Each row of a before or after table is a point. The points were changed in one or more steps. Then noise was added and the rows were shuffled. The steps act on columns, c1 being the first. Write out the steps. A step turns or swaps two columns, mirrors them in a line or flattens them onto one, adds a multiple of one to another, or multiplies or shifts one. Angles are multiples of 10 degrees, from the lower column toward the higher: turns from -170 to 170, lines from 10 to 170 but not 90. Use the fewest steps. Two steps may share a column if one is a turn and the other turns, adds or multiplies; they go together, in the order done. Otherwise the lowest column goes first.
In the rows, zero is written as 128.

Before, 14 rows:
[[117 150 152]
 [ 86 170 120]
 [121 189 153]
 [ 93 188 132]
 [134 199 126]
 [139 151 157]
 [104 145 128]
 [119 195 164]
 [141 176 150]
 [115  66 140]
 [ 79 178 144]
 [110  88 144]
 [138 171 138]
 [134 205  55]]
After (14 x 3):
[[157 169 164]
 [ 95  72 147]
 [116 195 135]
 [159 193 124]
 [160 200   9]
 [149 168 143]
 [124 153 168]
 [ 99 191 153]
 [144 191 168]
 [ 97  96 153]
 [144 197 188]
 [108 152 125]
 [103 183 114]
 [145 147 176]]
Steps: turn c1 and c2 by -20 degrees; multiply c3 by 1.6

Before:
[[176 119 111 101 134  56]
 [201 130 116  73  81 174]
 [137 117  99 126 151 167]
 [156 166 193 106 186 157]
 [ 96  99 129 170 118  84]
 [ 77 194 124 156 116  50]
 [ 81 200 126 170 118 157]
 [116 173 137 128  67 143]
 [156 154  82 125 180  99]
 [157 130 120  76  93 162]
 [137  82 112 112 123 180]
 [208 201  93  77 155  74]
 [201 165  95 141 114 131]
 [101 132  83 186  92 144]]
After, 14 rows:
[[132  88 117 118 133 180]
 [162 191 125 158  97  55]
 [152  97 129 164 104  82]
 [105 112 104 126 118 166]
 [161 199 132 170  89 154]
 [ 98 121 113  99 162  56]
 [106 162  93 142 197 129]
 [ 68 150  81 125 127 100]
 [139 131 127  74 171 166]
 [132 130 117  71 221 176]
 [186 182 136 128 142 141]
 [179 129  87 188 122 143]
 [ 64 167 195 113 120 160]
 [ 63 201  85  78 187  74]]
Steps: turn c1 and c5 by 120 degrees

Before:
[[133  99 150 172 142 117 153 133]
 [ 54 191 166 126 193 153 126  74]
 [ 91 140 128 124 164 116 168  32]
 [110 116 160 149  93  50 130 129]
 [178 108 151 118 128 107  80 177]
 [ 77  58 136 159 164 114  60 145]
 [154  86 140 189 113 125  71 126]
 [174  40 192 162 101 122 115 110]]
After (8 x 8):
[[145 100 131 107 144 167 152 152]
 [102 138  32 139 164 132 168 128]
 [ 61 189  74 110 192 112 128 167]
 [184  41 112 111 101 157 115 193]
 [120 117 129 172  93 195 132 160]
 [164  87 126  90 113 175  70 141]
 [ 89  58 146 118 162 162  60 135]
 [187 110 176 152 127 135  81 152]]
Steps: shift c1 by 10; swap c3 and c8; turn c4 and c6 by 130 degrees

Before:
[[ 82  84 153 126  79 131 188 129 141 109 119]
 [148 162  86  83 204  80 140 126 151 137 172]
 [ 87 143  94 145 114 108 142  96 141  93 101]
 [164 199  63  90 128 160 141 182 183 156 189]
 [105 151 118 141  88  71 169 120  69 103 140]
 [115 111  67 125 158 110 163 128 105 122 121]
 [129 140  67  71 151  79  93 127 126 195 157]
 [152 131 116 137 113 138 184  95 108 149 103]
 [179 210 125  80 179 157  73 152 168 159 188]
 [151  90 128 178  86  58 171 111 134 102 134]
 [155 186 125  48 169 186 143 200 149 135 167]
 [ 91 111 134 196 118 145 171 145 112 129 153]
 [139  81 124 169  75 142 144 159 103  72 105]
 [108 129 133 170 110  83 172 166 125 131  71]]
After (14 x 11):
[[163 131 114 137 114 141 178  94 106 159  90]
 [ 79  89 128 174  95  58 171 113 131  94 140]
 [ 50 147 118 137  89  63 162 121  65  96 148]
 [ 70 143  97 145 114 106 141  97 142  79  87]
 [208 207 127  82 175 157  74 151 171 168 224]
 [100 109  72 119 159 103 165 130 108 121 119]
 [203 199  69  92 125 160 139 184 181 163 226]
 [ 65 128 134 165 109  87 177 168 129 134  34]
 [ 82  85 154 124  87 127 184 123 139 101 111]
 [ 98 162  85  83 206  85 143 128 150 142 198]
 [149  77 124 171  74 141 141 160 104  53  90]
 [104 108 131 196 113 150 170 143 106 126 170]
 [ 80 142  61  72 153  79  98 130 126 212 174]
 [218 186 126  51 168 187 148 205 151 136 189]]
Steps: add 1 times c6 to c1; multiply c10 by 1.3; multiply c11 by 1.6

Before:
[[132 124 112 120 117 158 124  88 103  93  87 114 164  95]
 [105 139  94 132  72 182 121 116 115 136 126  96 148 178]
 [169  65 142 187 134  94 135 127 164 192  87  99  69 123]
 [126  33 170 147 131 133  96 126 152 161  81 112  57 148]
 [152 124  95 106 135 163 132 144 101 142  88 176 157 122]
 [112  67  91 134 132 192 183 132 105 143 106 122 153 132]
 [149  58  70 148 111 180  94 119  96 105 141 109 163 158]
 [125 115 142 149 164 155 122 147 147 153 137 103  95 116]
 [152  71 202 181 158 106 100 126 137 169  79  85 122 163]
 [159 128  82 142 160 208 148  78 105 103  80 167 149 140]
 [ 92  78 116 162 142 128 141 110 162 167 132 162 132 132]
 [121  93 113 136 100 163 125  92  54 145 158 111 125 156]
 [154  88 207 201 109 130 124 149 152 144  98 129  90 119]
 [174  97 113  93 133 180 162  91 139 120 125 147 163 139]]
After:
[[109 162  97 135 133 187 181 134 158 145 137 120 160 127]
 [120 145 113 134 101 162 131  87 164 145  41 109 124 153]
 [ 92  76 120 162 140 125 142 113  98 166 153 161 132 134]
 [153 174  91 108 135 166 134 145 176 144 156 173 155 125]
 [154  88 208 201 103 134 126 147 119 144 148 128  93 125]
 [126  40 167 144 130 133  94 125 133 163 185 110  58 149]
 [105 221  96 133  75 183 122 118 113 132  72  98 149 186]
 [152  33 203 185 157 108  97 122 162 170 200  82 125 161]
 [171  13 141 190 134  97 136 124 123 193 184 102  71 128]
 [131 169 108 120 114 158 120  87 164  91 140 113 165  90]
 [124 152 147 148 167 156 123 152 119 153 164 108  96 113]
 [160 250  82 147 160 209 146  80 181 100 184 164 152 137]
 [154 139  68 146 110 180  96 117 146 104  84 107 161 155]
 [173 174 110  93 131 170 159  90 124 115 138 150 165 135]]
Steps: add 1.5 times c6 to c2; add -1 times c5 to c11; turn c9 and c11 by 150 degrees

Before:
[[124 124  68 121 130 106 119  98 101 157 139 147 142 168 155 167 121 128
  101 147]
 [213 149 142 111 120 145 110 124 203 119 190 138 173 154 108 121 161 147
  125 221]
 [167 125 112 165 153 117 138 161 155 126 115  58 133 104 167 103 122 108
  131 112]
 [101 107 106 137 118 120 140 114 155  96 108 110 168 111 142  78 132 139
   92 115]
 [157 170  53 189 182  83 108 166 131 126 112 119  84 108 119  56 146 134
   74 108]
 [154 155 161 150 108 159  85 117 185  76  90  73 126  85 178 100 115 124
  114 169]
 [130 130 159 156 118 157 100 145 158  93 149 154 156 139 135 125 119 105
  130 113]
 [188 115  85 148  91 133 106 152 133  97 105 121 101 124  93 108 117 103
  110 155]
 [151 167 119 140 100 147 114 178 130 129 125  69  75 157 126  70 157 129
  181 116]
 [159 162  95 139  60 105 106 157  90 149 121 147 139 152 131 105 122 180
  134 103]
 [137 184 143  81  96  75 164 113  91 177 167  96  76 123  77 140 139  98
  117 137]
 [131 115  88 140 165  91 175 115 133 106 136  86 102  65 139 108 105 129
  183 111]
 [179 120 106 143 114 156 139 193 142  77 141 128 105 137 168 170 137 133
  151 150]
 [196  73 126 143  61  72 126  77 156 145 135 109  88  86 161 110 128 150
   88  66]]
After (14 x 20):
[[122 151 134 111  44 144 111 121 251 117 191 138 173 157 162 119 104 148
  126 222]
 [154 165 111 140 102 148 116 179 131 127 122  68  79 157 144  71 109 130
  180 117]
 [ 70 172  53 185 109  84 106 164 131 126 113 119  84 109 143  57 144 133
   75 109]
 [137 134 157 156 124 156 100 148 175  96 147 153 159 140 119 123 118 106
  130 113]
 [180  75 124 141  50  74 126  74 174 144 135 109  86  85 101 110 116 149
   88  66]
 [159 185 147  81 114  73 165 112  67 177 167  98  77 126 176 142 140  98
  120 138]
 [152 117  94 149  62 136 106 153 135  98 104 123 100 124 153 108 169 105
  108 156]
 [143 154 158 151 100 160  86 113 217  77  87  70 125  83  76 102 102 126
  113 171]
 [191 164  97 139  86 104 105 157  66 147 121 148 138 153 123 103 145 180
  134 104]
 [135 119  99 143  73 157 136 194 150  77 139 127 105 134  99 169 110 131
  150 151]
 [ 97 124 107 165  93 114 138 163 170 125 114  58 135 105  89 103 123 108
  133 113]
 [ 91 115  96 143 128  92 175 114 136 104 136  87 104  65 105 107 155 132
  183 111]
 [129 126  74 120 134 106 116  99  85 159 137 145 140 167 102 166 143 131
  100 148]
 [143 106 103 138 156 121 138 115 172  94 107 110 168 113 120  78 126 137
   92 115]]
Steps: mirror c1 and c5 in the line at 130 degrees; turn c15 and c17 by -150 degrees; turn c3 and c17 by -20 degrees; multiply c9 by 1.6
